Rows are points. To make a cloud, some directions were put in groups of two or more. Within a group, all points are equally far from the middle, so they leave a hole (a ring in 2 directions, a hollow ball in 3). The other directions are filled evenly. Then the cloud was stretched, turned, moved and blurred a little. Count the holes, and give their numbers of directions, smallest first.
(in the rows, 100 means zero)

Cloud (14 x 2):
72 114

151 82

127 135

25 123

58 68

107 113

118 63

76 79

168 123

107 142

63 148

183 118

51 32

59 64
Holes: 0

Cloud (22 x 3):
104 45 157

92 150 117

141 116 66

107 153 125

52 81 119

123 32 74

152 63 137

124 139 66

60 51 124

82 86 161

100 69 26

95 33 142

75 31 51

159 109 135

78 33 47

83 143 124

75 132 50

60 43 47

71 136 114

51 109 59

154 127 113

88 35 43
Holes: 1 (3)

Cloud (31 x 4):
74 124 89 140

112 58 139 96

84 119 136 138

100 171 98 115

55 82 129 137

78 160 137 109

118 68 40 116

34 54 136 116

62 76 186 130

132 73 173 146

111 92 157 103

108 71 96 105

114 54 82 84

73 146 103 101

130 85 169 105

84 154 121 85

109 133 161 121

131 66 92 131

79 73 117 83

98 162 108 108

119 88 163 79

135 112 93 88

125 46 138 135

88 5 142 119

121 79 78 153

89 59 102 88

75 90 107 113

143 80 151 135

99 117 186 102

50 90 141 117

128 31 86 132
Holes: 0

Cloud, 31 rows:
133 94 133 147

90 114 92 75

123 169 131 65

107 54 65 101

145 141 106 99

129 118 58 70

27 125 90 120

165 73 90 100

111 147 60 98

106 159 127 62

117 109 61 195

73 103 80 104

165 34 133 121

102 84 146 61

94 137 61 173

124 109 37 87

91 109 42 145

90 43 41 146

132 21 82 126

83 126 161 77

119 62 152 97

69 94 78 152

55 72 68 80

76 69 57 128

108 151 149 83

88 92 57 120

151 102 100 38

76 99 90 182

133 111 106 24

56 94 95 142

106 118 154 97
Holes: 0

Cloud (47 x 6):
89 118 95 119 38 35

51 57 101 105 63 43

108 77 61 58 48 109

99 35 66 119 104 72

99 90 43 129 119 88

84 129 119 62 60 107

80 112 12 37 79 99

62 29 102 82 120 48

123 80 109 93 97 36

52 109 66 140 107 76

104 78 148 161 139 78

18 120 112 115 91 49

141 96 68 94 97 100

144 74 167 90 63 13

52 92 60 109 111 103

112 71 122 164 97 62

61 41 171 104 50 43

130 109 84 71 125 23

140 29 74 52 11 32

120 44 116 40 94 96

106 130 91 59 49 42

83 127 113 77 102 75

72 157 103 153 146 102

55 67 156 101 85 35

161 130 138 104 12 79

58 118 96 59 55 43

143 134 110 84 39 56

5 90 78 100 131 122

119 55 165 120 103 93

69 170 122 137 115 91

141 51 116 44 75 122

98 116 145 118 113 96

112 179 73 125 113 92

129 101 144 143 120 92

72 120 121 152 146 29

111 97 64 124 142 100

125 105 73 71 20 138

110 95 131 65 96 21

43 148 143 151 170 115

49 132 86 120 124 31

79 34 124 79 84 85

153 92 35 72 82 106

44 83 107 149 56 35

65 111 162 146 69 82

100 27 89 81 133 110

110 29 126 63 97 110

68 50 120 112 59 129
Holes: 0

Cloud (48 x 6):
95 128 122 162 152 73

76 92 137 66 139 124

116 112 146 45 182 76

184 118 92 103 166 84

81 47 35 77 163 123

70 104 63 93 52 68

110 79 151 155 105 103

79 119 127 87 185 34

127 34 62 152 156 154

127 84 104 180 157 140

81 75 123 80 101 83

133 148 151 127 57 122

75 110 100 49 131 71

77 64 98 124 104 68

128 98 120 115 195 158

55 79 70 127 163 32

62 86 29 47 144 92

132 106 48 131 134 115

73 121 89 83 77 62

82 54 88 170 72 128

42 44 92 132 138 85

133 58 49 159 150 108

98 105 104 22 86 128

99 98 166 82 189 153

131 97 68 151 120 94

83 98 101 53 92 63

157 67 21 94 85 107

43 64 130 149 153 104

99 98 181 122 122 95

74 85 90 68 195 68

63 84 145 161 160 92

82 160 140 67 90 77

122 115 114 173 164 83

131 147 58 75 159 114

99 88 66 24 114 97

131 98 20 136 154 68

160 161 94 107 185 95

31 30 78 137 147 87

74 60 69 51 130 78

74 66 75 168 70 126

50 72 105 152 116 101

35 127 109 109 121 96

162 159 144 123 83 119

59 24 81 104 173 158

125 87 68 147 166 139

59 67 102 90 29 126

60 51 90 82 160 122

109 155 158 23 110 127
Holes: 1 (2)

Cloud, 83 rows:
165 126 71 132 94 121 98 61

125 98 85 108 110 84 69 29

81 120 64 88 118 170 100 92

116 110 58 148 99 124 139 81

49 90 154 79 111 120 108 161

87 60 94 94 118 85 47 137

108 116 45 167 146 97 119 86

37 80 127 57 98 114 52 137

49 84 158 67 110 118 68 144

79 86 126 60 145 112 60 86

79 103 92 59 97 64 92 100

150 114 64 113 148 60 118 63

143 100 75 76 101 81 115 169

117 142 66 68 115 119 106 146

135 60 90 113 162 52 121 86

65 148 93 146 140 120 115 156

109 158 52 87 89 101 136 133

107 151 140 93 130 143 71 151

121 119 77 54 132 74 114 64

138 93 129 76 109 138 114 66

47 84 153 63 43 115 78 142

134 92 38 75 83 122 112 76

132 134 97 79 53 137 102 89

129 78 85 116 73 94 130 88

94 127 57 80 79 171 81 121

104 93 152 81 112 148 112 95

62 35 119 128 149 113 55 125

88 132 103 70 83 118 89 99

124 104 86 142 126 39 101 62

52 67 102 77 126 143 51 114

152 142 101 95 112 86 130 97

87 65 104 123 103 137 85 123

79 148 112 109 98 117 87 184

107 103 76 157 140 160 106 93

123 60 70 123 139 111 75 86

106 70 124 117 120 112 93 106

63 61 129 81 112 128 79 90

70 136 109 67 113 117 96 144

108 184 66 71 90 128 74 109

154 111 46 70 125 98 106 58

153 100 64 109 87 139 82 104

87 93 97 130 94 157 57 184

95 176 96 128 104 100 115 143

52 104 101 51 85 98 59 98

56 111 132 68 98 73 75 111

126 94 108 97 57 71 98 72

133 129 110 90 62 138 115 114

65 97 99 70 99 93 64 139

150 57 113 81 106 74 75 109

25 82 115 84 110 110 72 139

153 118 35 98 122 118 133 132

111 103 69 159 124 127 108 80

83 77 64 122 65 68 67 95

124 58 45 110 115 102 60 68

122 77 108 110 107 91 121 81

77 139 138 146 116 133 105 119

120 50 78 69 53 91 120 101

175 89 111 91 100 114 90 78

104 128 111 91 70 70 83 121

166 96 106 144 135 74 131 77

80 170 125 103 83 122 107 113

133 98 58 127 163 150 126 83

124 103 116 91 72 138 70 135

113 89 56 120 111 101 144 123

53 33 123 111 119 131 52 121

22 92 140 95 120 114 79 105

86 127 135 111 89 140 72 180

122 130 107 83 153 95 127 67

132 62 49 118 114 90 131 55

120 118 140 81 119 85 103 138

132 134 105 74 111 80 130 96

133 111 128 55 54 81 83 90

124 79 99 83 129 84 56 123

56 128 134 59 98 116 67 171

149 122 135 84 127 126 113 101

80 134 98 86 102 111 77 151

26 115 168 101 56 164 84 195

186 103 66 146 153 120 133 38

55 104 163 88 83 96 62 150

146 76 105 37 105 87 66 89

122 71 66 76 63 84 89 79

108 124 133 31 106 77 120 135

139 157 64 162 123 84 136 81
Holes: 0

Cloud (89 x 8):
108 125 96 75 171 74 74 37

99 106 86 110 141 19 50 75

163 87 128 154 84 67 65 147

95 73 97 124 170 82 49 50

82 65 186 151 79 126 121 134

80 118 114 70 142 108 69 116

79 74 98 142 143 153 147 64

62 84 92 138 166 131 86 49

68 42 107 146 103 110 74 35

87 71 128 105 144 143 172 47

128 69 123 65 100 66 82 120

47 54 122 145 58 97 139 152

119 71 140 73 127 95 122 145

45 96 103 76 26 82 109 107

160 121 93 116 92 79 107 152

141 28 139 111 113 143 121 121

134 128 70 148 55 120 104 91

55 98 131 149 154 120 157 97

51 156 129 76 123 29 140 118

53 108 66 112 43 35 100 156

80 58 142 86 104 149 158 114

123 59 53 127 97 142 130 77

71 169 59 66 65 36 90 133

105 79 70 121 99 78 40 21

122 116 124 76 100 56 122 169

148 72 119 123 22 114 99 99

122 123 144 107 175 61 127 87

86 111 102 174 90 123 97 55

89 155 40 103 53 90 40 52

42 175 100 92 101 89 66 108

174 118 77 127 61 125 88 72

71 145 64 75 77 114 121 28

55 152 74 140 106 46 93 107

19 145 94 114 112 91 82 47

71 143 101 124 166 41 48 100

51 103 150 70 113 76 105 159

50 134 140 79 163 92 162 103

65 128 79 74 44 129 102 82

54 60 60 105 69 78 109 65

82 107 160 105 49 47 123 129

147 58 122 157 166 113 77 63

21 125 102 126 147 53 117 126

98 55 118 132 122 12 88 150

84 45 118 160 26 98 90 125

73 137 169 106 174 85 114 76

152 130 65 155 86 87 82 79

58 72 176 170 131 100 133 98

155 125 108 88 117 82 45 72

128 5 124 154 63 117 104 83

101 74 93 104 69 13 45 148

119 100 65 159 60 104 38 53

72 109 128 112 132 148 161 38

97 120 101 99 103 174 125 43

129 37 152 147 78 146 107 46

137 68 107 146 32 63 96 159

155 71 90 87 109 99 141 120

112 95 55 71 71 127 55 59

92 61 150 143 121 28 124 177

91 153 68 115 115 19 44 76

106 166 117 110 77 64 78 51

88 48 119 154 40 77 133 114

88 173 67 70 60 50 74 130

158 165 89 102 98 79 79 81

58 133 51 78 39 107 84 83

112 80 150 135 124 179 106 78

74 96 124 100 64 138 60 47

100 93 110 114 71 172 138 89

94 138 109 150 144 89 102 143

107 61 30 102 88 87 98 97

164 53 133 133 105 108 98 40

123 75 104 89 95 57 32 67

139 69 83 120 149 119 121 126

99 52 106 65 71 128 122 82

168 78 112 143 93 78 71 154

79 62 138 172 112 135 117 46

120 56 82 126 123 120 30 82

106 91 152 163 183 91 92 102

48 58 146 156 97 116 62 119

76 60 111 93 45 99 65 55

79 51 109 106 144 25 85 126

66 89 119 158 143 141 67 85

157 108 106 128 134 96 96 147

141 26 121 166 89 140 72 53

72 40 118 85 128 78 78 59

110 98 112 88 23 59 68 92

107 105 104 96 54 26 36 91

43 109 113 106 59 61 79 48

81 106 52 95 87 6 94 134

114 51 104 131 145 37 114 122
Holes: 3 (2, 3, 3)

Cloud, 105 rows:
96 85 127 95 57 171 91 47 117

67 104 108 124 147 104 78 92 111

112 97 102 102 78 50 84 67 117

146 70 44 153 69 67 128 99 80

83 69 48 147 63 91 103 95 135

85 53 119 47 148 120 121 97 100

79 113 114 140 114 83 93 66 81

118 105 144 117 161 87 123 101 157

147 90 138 98 89 134 75 134 118

115 117 113 74 79 135 149 91 64

43 142 101 132 90 118 79 90 101

114 116 169 120 135 130 99 72 104

142 89 63 19 135 74 60 94 93

149 92 80 92 98 96 87 44 141

84 116 95 62 76 89 50 109 136

78 76 99 117 98 66 61 100 59

117 117 181 57 179 67 111 64 116

122 73 81 131 112 51 155 97 71

119 35 82 152 89 74 70 28 92

106 23 101 68 90 144 71 57 65

110 73 136 81 90 75 116 127 148

95 79 79 59 169 98 80 45 76

161 95 114 32 91 98 86 45 59

125 102 93 107 40 144 138 119 83

165 75 84 91 69 86 53 42 96

143 50 105 148 122 63 110 80 98

124 105 107 38 113 112 93 112 58

93 83 127 79 167 67 105 127 109

62 95 87 91 99 159 106 55 131

121 146 54 118 97 104 89 83 118

168 16 77 126 128 98 53 64 96

53 87 88 92 63 55 61 116 47

83 143 82 25 74 118 105 130 101

98 127 132 66 124 136 111 73 104

105 150 163 98 102 27 91 74 88

104 138 66 104 106 111 72 69 16

148 121 121 94 155 123 91 56 139

80 110 88 43 52 132 62 71 41

72 81 66 104 77 77 72 131 62

73 132 76 95 66 71 89 81 125

117 70 68 141 76 43 87 66 29

110 75 80 113 62 26 100 69 67

143 141 101 41 119 73 122 119 112

150 109 107 92 141 137 134 90 68

113 75 144 80 83 171 68 68 71

137 60 125 111 129 75 101 80 152

97 168 144 72 93 62 93 76 91

124 98 82 26 93 117 27 68 95

155 72 105 122 85 96 67 77 133

172 58 61 81 109 108 43 50 65

130 117 114 93 65 123 67 57 90

102 115 82 69 37 114 63 74 31

81 138 86 136 118 133 51 66 47

125 37 87 71 108 107 94 118 111

116 111 137 65 34 83 111 112 104

99 109 105 111 159 100 87 52 78

133 35 62 117 115 113 69 85 75

128 127 110 84 124 126 13 30 82

106 107 78 47 125 118 96 5 95

88 64 121 118 130 103 40 81 61

97 129 144 116 111 141 96 87 122

124 116 141 129 120 75 72 55 117

123 129 96 48 91 68 121 62 128

91 135 97 33 64 121 84 92 91

102 142 127 22 86 97 101 144 108

135 122 84 38 125 90 78 37 130

143 143 86 62 135 89 65 90 114

107 67 77 82 164 114 68 110 75

78 93 148 99 108 63 119 125 54

38 105 74 90 95 70 122 87 100

111 115 130 86 126 85 100 112 18

127 62 127 98 174 96 137 58 108

110 150 112 87 106 98 140 55 72

110 103 99 155 159 62 83 79 83

129 80 175 94 163 83 94 68 57

128 132 61 66 96 49 106 129 51

117 135 122 73 48 67 89 46 88

127 113 53 66 95 96 85 114 78

84 134 116 80 23 126 92 71 57

84 111 73 90 120 53 119 44 111

83 82 109 63 106 120 69 7 80

155 129 100 145 92 64 125 113 111

124 119 124 94 133 138 60 84 49

67 75 94 146 99 84 37 104 84

94 94 87 151 98 106 147 51 67

71 71 68 93 76 58 79 95 66

73 74 106 84 100 83 92 39 120

88 137 40 81 32 115 106 55 85

100 104 85 118 91 53 68 136 89

98 111 133 87 135 170 118 100 164

45 98 57 65 72 105 100 103 33

139 89 117 26 117 48 138 103 149

109 95 109 79 79 102 113 113 27

83 69 86 78 99 50 76 40 104

103 125 95 98 62 150 106 83 95

86 156 72 77 91 117 65 85 108

64 134 113 96 54 134 65 58 58

62 77 123 100 103 145 51 44 117

101 155 103 78 118 116 91 71 70

94 161 89 121 95 105 79 51 49

112 123 89 106 128 77 142 88 19

118 55 115 92 146 102 73 150 113

136 40 79 87 72 169 38 78 97

124 110 102 122 52 143 79 44 52

130 139 133 108 111 104 93 94 127
Holes: 1 (3)

Cloud:
107 68 96 113 105 78 35 116 105

72 84 72 91 72 56 84 107 118

103 139 77 92 64 168 137 53 97

128 90 81 135 131 137 125 102 104

68 104 120 80 88 91 107 95 108

120 89 102 61 79 130 95 81 132

111 54 100 83 92 132 55 81 129

122 47 79 94 90 98 92 117 103

91 83 96 118 125 150 132 91 66

120 93 78 81 102 132 127 96 121

85 66 137 88 111 121 86 70 111

119 121 132 62 78 139 85 96 67

122 145 88 128 90 124 119 97 81

105 92 107 102 97 162 133 88 118

120 115 72 73 128 149 116 106 89

94 140 120 124 95 131 125 118 92

109 130 67 80 110 141 107 58 94

111 92 121 113 95 126 79 102 48

141 102 119 125 140 103 91 100 59

89 95 84 101 124 73 59 84 139

132 99 76 79 86 195 150 105 99

123 68 119 59 89 140 130 96 136

101 96 69 102 108 111 69 100 99

109 50 54 86 86 97 115 112 94

118 125 119 95 69 93 107 74 131

99 112 75 137 124 115 109 85 111

118 82 95 88 118 73 64 106 60

128 82 102 129 131 109 69 123 115

105 88 107 114 109 171 114 114 73

114 60 76 57 87 121 99 70 112

134 74 81 83 102 150 89 68 84

73 66 58 112 90 102 104 99 115

111 107 73 69 98 91 26 101 127

104 106 100 107 113 102 100 65 125

127 34 91 68 83 132 108 118 117

147 94 91 71 140 165 91 98 113

77 93 65 86 84 142 100 74 102

93 76 67 108 54 105 116 90 106

102 112 72 79 122 88 80 66 63

74 123 81 77 120 121 87 84 76

81 94 114 91 139 76 106 86 124

145 74 68 77 68 108 95 78 120

126 106 81 105 97 141 87 108 105

119 122 104 92 119 121 86 102 50

77 103 81 135 114 67 43 83 124

121 115 83 98 119 117 88 92 102

114 86 112 58 120 119 78 73 95

152 76 103 118 131 92 88 106 113

102 60 87 86 80 84 74 74 102

97 129 100 99 102 72 95 68 129

83 127 103 87 100 113 109 126 94

158 82 90 99 118 107 94 70 119

72 63 54 78 101 89 62 112 99

114 68 95 129 114 123 104 76 65

126 44 54 110 78 146 112 107 123

136 118 56 139 115 122 125 89 97

132 67 107 117 120 138 132 118 79

126 71 56 106 96 159 81 133 90

114 72 105 71 80 151 97 88 146

119 113 116 99 144 89 79 82 79

138 140 104 88 74 166 134 95 74

71 62 55 116 82 149 85 108 82

96 46 110 99 96 111 84 104 89

115 110 83 133 94 124 144 72 125

120 88 90 100 96 144 123 103 100

129 86 104 76 58 148 65 84 101

114 81 139 74 74 138 105 106 129

127 68 96 102 93 75 116 79 121

88 117 37 98 61 124 106 83 101

125 83 62 54 104 112 88 101 130

117 91 67 106 82 131 83 111 85

122 89 66 83 100 116 70 141 98

85 148 71 80 115 115 156 105 93

94 129 47 109 108 120 47 97 114

115 103 71 87 115 77 90 60 102

78 135 114 106 96 94 106 112 88

98 130 90 141 88 82 87 84 102

124 126 109 113 121 134 108 73 93

89 102 29 130 97 136 86 92 140

121 68 101 119 79 74 90 95 101

97 135 99 115 88 140 108 66 132

108 112 88 89 111 123 129 112 69

128 95 99 69 98 136 104 121 71

133 77 91 120 87 138 137 56 112

161 106 48 84 103 101 91 70 85

136 117 116 81 55 145 99 100 97

145 73 126 91 130 117 142 113 123

91 139 92 119 112 104 56 76 105

118 74 116 99 99 154 72 74 127
Holes: 0
